Every row gives one point. Each copy is the shape, with its points in the same order, turned, moved and blurred by noise. Some copies are also mirrored. Which?

Shape:
[[-29,8],
[26,8],
[16,-19],
[-42,-21],
[-8,-35]]
Copy 1, 5 rows:
[[-24,-16],
[22,12],
[28,-17],
[-20,-45],
[17,-42]]
Copy 1 is: only turned
Copy 2, 5 rows:
[[-17,-17],
[21,27],
[0,40],
[-47,-1],
[-37,30]]
Copy 2 is: mirrored
Copy 3, 5 rows:
[[21,21],
[-18,-20],
[12,-29],
[50,9],
[40,-26]]
Copy 3 is: mirrored

Shape:
[[-32,-13,-35],
[-47,-5,21],
[2,24,-11],
[37,0,19],
[22,3,14],
[54,-4,17]]
Copy 1 (6 x 3):
[[-1,13,48],
[-19,54,10],
[17,10,-3],
[-3,-20,-35],
[-6,-17,-21],
[-4,-41,-34]]
Copy 1 is: mirrored
Copy 2, 6 rows:
[[20,-23,-42],
[50,-12,4],
[-11,6,-10],
[-26,-26,29],
[-16,-22,19],
[-40,-32,33]]
Copy 2 is: mirrored
Copy 3:
[[16,-32,10],
[29,21,33],
[-28,3,5],
[-22,34,-35],
[-17,26,-23],
[-28,35,-51]]
Copy 3 is: only turned
Copy 4, 6 rows:
[[24,-21,12],
[38,25,-22],
[-17,-2,-19],
[-41,33,3],
[-28,28,2],
[-59,37,8]]
Copy 4 is: mirrored

Shape, 7 rows:
[[-14,-10,-45],
[-5,-27,24],
[29,46,-25],
[21,22,-22],
[13,3,8],
[-21,31,4],
[-39,-1,39]]
Copy 1, 7 rows:
[[35,-16,-37],
[-26,-18,-3],
[39,47,-1],
[27,30,-15],
[-3,13,-1],
[26,-3,22],
[-12,-36,35]]
Copy 1 is: mirrored
Copy 2:
[[21,-38,-16],
[15,31,-1],
[-6,-44,52],
[-3,-32,30],
[4,3,25],
[41,-10,40],
[56,34,20]]
Copy 2 is: only turned
Copy 3:
[[-47,20,-14],
[3,20,30],
[-1,-17,-54],
[-1,-4,-32],
[12,4,-1],
[-21,-35,8],
[-12,-24,52]]
Copy 3 is: mirrored
Copy 4, 7 rows:
[[30,-1,9],
[-15,-12,-45],
[-16,52,18],
[-8,37,6],
[-19,18,-23],
[-35,-3,10],
[-40,-38,-24]]
Copy 4 is: mirrored

Shape:
[[-32,4,22,-23],
[52,8,13,16],
[9,-28,12,-7],
[14,19,-36,15],
[7,37,-50,35],
[24,15,-41,-4],
[-17,5,22,-36],
[-34,-39,3,-16],
[-17,-43,-11,38]]
Copy 1:
[[-6,10,30,-12],
[-9,-54,-19,34],
[25,-9,6,24],
[-9,-14,-47,-2],
[-36,-5,-67,-5],
[5,-21,-51,-11],
[6,-6,29,-14],
[31,30,19,11],
[5,34,-23,51]]
Copy 1 is: mirrored
Copy 2, 9 rows:
[[39,-9,-14,-22],
[6,42,11,44],
[14,1,-27,28],
[-26,11,27,10],
[-48,22,39,-10],
[-20,-6,34,25],
[46,-16,-2,-3],
[12,-29,-41,-2],
[-36,3,-51,5]]
Copy 2 is: mirrored
Copy 3 (9 x 4):
[[-34,-27,-19,-6],
[-2,7,61,-16],
[8,-17,4,-25],
[-4,34,20,25],
[-8,44,27,54],
[-7,44,17,5],
[-40,-19,-11,-23],
[9,-25,-36,-15],
[42,-22,-6,20]]
Copy 3 is: only turned
Copy 4 (9 x 4):
[[20,7,42,-3],
[-48,-30,3,-21],
[-13,18,8,-23],
[-8,-31,-25,17],
[-7,-48,-30,44],
[4,-35,-32,-2],
[26,-2,38,-19],
[23,45,14,-4],
[-19,43,-14,29]]
Copy 4 is: only turned

Shape, 7 rows:
[[-16,6,-9,24],
[-8,37,36,-27],
[-27,-58,27,3],
[34,43,-45,-24],
[-9,-12,-6,9],
[9,-38,5,-24],
[-29,-6,8,-36]]
Copy 1:
[[-1,-13,-25,19],
[-22,-11,48,28],
[-6,-60,-4,-37],
[-2,68,7,24],
[-3,-10,-10,-2],
[-10,-5,12,-39],
[15,-19,34,-4]]
Copy 1 is: mirrored
Copy 2:
[[-5,40,14,-16],
[9,-22,47,11],
[-38,-8,-9,-59],
[57,25,-9,37],
[-6,22,-1,-21],
[-2,-16,-27,-24],
[19,-16,19,-35]]
Copy 2 is: only turned

Shape, 12 rows:
[[-25,16,-28,33,23,38],
[-26,12,-10,23,18,43],
[-31,-74,-6,13,-44,-27],
[17,-6,26,17,-4,-52],
[5,16,-6,46,-14,27],
[1,-2,-22,15,30,40],
[-30,17,-7,14,20,16],
[37,11,-15,11,-8,-24],
[16,28,17,-14,-54,-20],
[-11,-25,10,-21,-11,-34],
[19,-14,35,-8,-4,-12],
[11,-1,18,-21,-28,-41]]
Copy 1, 12 rows:
[[16,62,-19,-7,22,17],
[-2,57,-11,-6,13,8],
[14,-15,23,92,8,-14],
[34,-24,51,9,-21,15],
[-1,26,-12,4,1,47],
[4,39,-2,-14,43,10],
[22,46,-3,-7,1,-4],
[34,-28,8,-11,6,31],
[-1,-42,-12,-1,-45,8],
[24,-20,29,26,-6,-31],
[-9,-18,40,-3,-8,-4],
[20,-42,19,9,-28,-12]]
Copy 1 is: only turned
Copy 2, 12 rows:
[[-15,-22,34,-39,-47,28],
[-9,-28,21,-22,-46,32],
[2,-54,0,-67,47,-33],
[5,35,-4,-34,45,-14],
[-22,8,32,-24,-33,-14],
[17,-22,27,-14,-34,25],
[-20,-15,14,-29,-18,40],
[20,31,45,-19,18,-3],
[-28,20,29,15,40,-19],
[7,-21,1,-18,60,8],
[19,12,-13,-5,27,-11],
[-11,15,9,-3,62,-1]]
Copy 2 is: only turned

Shape (12 x 8):
[[-20,-12,-31,67,-21,16,3,-8],
[-14,15,24,-22,17,-19,-25,13],
[-7,-44,-5,-29,-10,-6,50,-5],
[19,8,-28,37,2,45,13,-18],
[15,-10,20,52,-37,29,18,-15],
[-4,38,17,-27,11,-22,-33,32],
[-20,9,1,39,-15,45,44,-9],
[-3,-4,25,-5,27,11,-47,6],
[3,27,22,-40,23,-26,-35,-6],
[31,-26,0,-8,1,-24,51,21],
[9,-16,-19,3,-44,34,16,11],
[-11,16,32,-27,46,-4,-46,47]]
Copy 1:
[[27,45,26,18,30,-7,11,-4],
[-28,-13,-43,-21,-1,27,-23,17],
[24,5,-42,-36,-13,-25,-7,-40],
[18,-8,50,-17,15,-3,21,-10],
[-3,21,23,8,5,-43,25,5],
[-63,-8,-24,-19,11,29,-25,13],
[18,31,15,-42,24,-28,34,3],
[-27,-25,-23,11,6,37,13,24],
[-28,-41,-32,-19,1,25,-34,17],
[1,19,-3,-25,-53,-18,-17,-27],
[-11,16,10,-12,12,-25,19,-39],
[-60,-13,-40,-13,-18,62,1,20]]
Copy 1 is: only turned
Copy 2, 12 rows:
[[14,-14,-56,7,-41,-18,-9,13],
[-10,8,47,-11,4,6,-6,6],
[4,25,1,-20,-16,10,69,10],
[20,19,-54,-33,-16,14,-28,2],
[-5,8,-70,5,6,13,-3,35],
[-18,-4,60,-3,6,22,-20,-4],
[-1,49,-47,-16,-32,-2,-8,27],
[10,1,27,1,31,-5,-28,-5],
[2,5,66,-22,19,25,-20,14],
[-36,2,-15,-36,-6,16,51,-13],
[9,21,-44,10,-26,37,23,-4],
[-22,6,67,4,18,-4,-25,-26]]
Copy 2 is: only turned
Copy 3, 12 rows:
[[49,33,-56,29,17,3,-41,-3],
[-8,-35,-5,20,6,30,17,23],
[-7,31,32,-4,43,12,-22,-15],
[39,32,-44,-28,-13,10,-32,-6],
[35,3,-22,1,12,-18,-78,11],
[-24,-36,-26,17,-3,25,26,37],
[56,23,-37,-28,29,6,-41,21],
[24,-35,1,21,-25,12,18,18],
[-18,-56,-1,6,-5,44,22,4],
[-33,39,25,-3,11,15,-27,20],
[3,16,-23,-14,26,-36,-26,-3],
[-3,-38,6,18,-26,16,49,55]]
Copy 3 is: mirrored
